Each point is reached from the start by the listed moves, each made once or not at all, plus a little noise. Say if it took an odd or an even number of moves. Then give how often each move was made.
In the rows, 128 means zero.

Moves:
(1): [171 158 156  59]
(2): [172 164 113 196]
(3): [121 104 194 135]
Start: [128 115 100 130]
Points:
[176 144 134  70] -> odd (1, 0, 0)
[215 181 112 133] -> even (1, 1, 0)
[156 128 155 206] -> even (0, 1, 1)

Moves:
(1): [167 146  73 170 120 149 104 132]
(2): [130 136 130 127 127  81 116 152]
(3): [153  94 105 117 121 110 121 130]
(4): [158 144 155 151 150 131 147 126]
(5): [138 125  99 117 169 139 138 175]
(6): [135 153 126 125  97 148 108 124]
Start: [138 153  94 113 137 121 127 107]
Points:
[141 151  94 112 137 121 130 109] -> even (0, 0, 0, 0, 0, 0)
[149 188  94 110 100  96  95 128] -> even (0, 1, 0, 0, 0, 1)
[219 191  39 169 194 105 121 180] -> even (1, 1, 0, 1, 1, 0)
[199 202   7 138 137 124  84 177] -> even (1, 1, 0, 0, 1, 1)
[190 138  97 123 150 104 141 108] -> even (0, 0, 1, 1, 0, 0)
[232 162  46 166 143  80 104 135] -> even (1, 1, 1, 1, 0, 0)

Moves:
(1): [147 161  99 190 128 102 148 128  97  71 149]
(2): [ 99 116  91 120 128 119 123 142 125 115 159]
(3): [134 126 134 137 104 128 145  88 112 157 140]
(4): [142  88 131 139 123 124 151 138 124 125 157]
(5): [ 64  84  92 151 111 139 121 126 210 133  88]
(6): [143 117 161 172 140 117 130 164 111 146 108]
(7): [129 142 122 135 116 150 125 112 143 136 113]
(8): [154 121 111 123 108 113 132 132 111 135 103]
(9): [154 117 154 129 109 140 116 124 122 116 118]
Start: [108 150 147 139 115 134 115 101 138 103 141]
Points:
[201 155 166 249  63  95 145  97  51  88 119] -> odd (1, 0, 1, 0, 0, 1, 0, 1, 1)
[144 137  66 214  54 102 171  73  84  75 195] -> even (1, 1, 1, 1, 0, 0, 1, 1, 0)
[150 118 127 150  79 137 139  99 133 114 129] -> odd (0, 0, 0, 1, 0, 0, 1, 1, 0)
[202 139 130 223  37 123 164  56  78  76 151] -> even (1, 0, 1, 1, 0, 0, 1, 1, 1)

Moves:
(1): [138 130 121 132 134 114 136 136 138 138 117 122 126 123]
(2): [140 136 117 133  95 115 147 132 108 127 119 132 119 102]
(3): [113 151 140 139 135 113 132 130 128 140 115 128 115 151]
(4): [138 112 128 127 112 119 104 136 110 123 162 136 112 130]
(5): [136  87  98 145  98 125 111 153  91 158 151 113 124 119]
(6): [102 116 146 155 147 124 119 141 125 121 135 109 120 141]
(7): [127 117 128 154 147 131 144  97 120 114 135 136 117 126]
(8): [155 133 135 137 104 156 130 132 144 145 146 135 133 119]
(9): [108 115 170 127 139 130 116 152 123 171 138 115 108 131]
(10): [115 105 115 123 120 159 126 148 149 132 156 150 107 122]
(11): [127 123  84  79 117 139 103 126 138 140 185  83 114 121]
(12): [136 168 140 104 177 171 145 149 143 139 151 132 152 151]
(13): [139 137 131 128 105 131 138 132 122 112 123 111 125 138]
(14): [141 151 128 128 126 148 124 132 130 141 121 141 121 130]
Start: [134 151 124 126 140 109 124 137 131 113 114 130 130 144]
Points:
[141 142  96  63 126 217  90 232 132 209 243  78  83 160] -> odd (0, 0, 0, 0, 1, 0, 0, 0, 1, 1, 1, 1, 1, 1)
[154 120  84 149  77  93 126 164  72 143 130 119 117 110] -> even (0, 1, 0, 0, 1, 0, 0, 0, 0, 0, 0, 0, 0, 0)
[100 145 158 156 130 156 134 249  98 191 178  95  76 175] -> even (0, 1, 1, 0, 1, 1, 0, 0, 1, 1, 0, 1, 1, 0)
[162 165 176 160 121 165 137 142 130 156 136 127  92 148] -> odd (0, 0, 0, 0, 0, 0, 1, 1, 1, 0, 0, 0, 1, 1)
[107 167 132 149 156  99 122 159 119 182 158  72  46 146] -> even (1, 1, 1, 0, 0, 1, 1, 0, 1, 0, 1, 0, 0, 1)
[177 188 101 135 122 117 127 208  83 182 154 137 104 155] -> odd (1, 1, 1, 1, 1, 0, 0, 0, 0, 0, 0, 1, 0, 1)
[156 167 187 137 153 211 109 241 166 183 212 128  83 175] -> odd (1, 0, 0, 1, 0, 1, 0, 1, 1, 1, 0, 1, 1, 1)
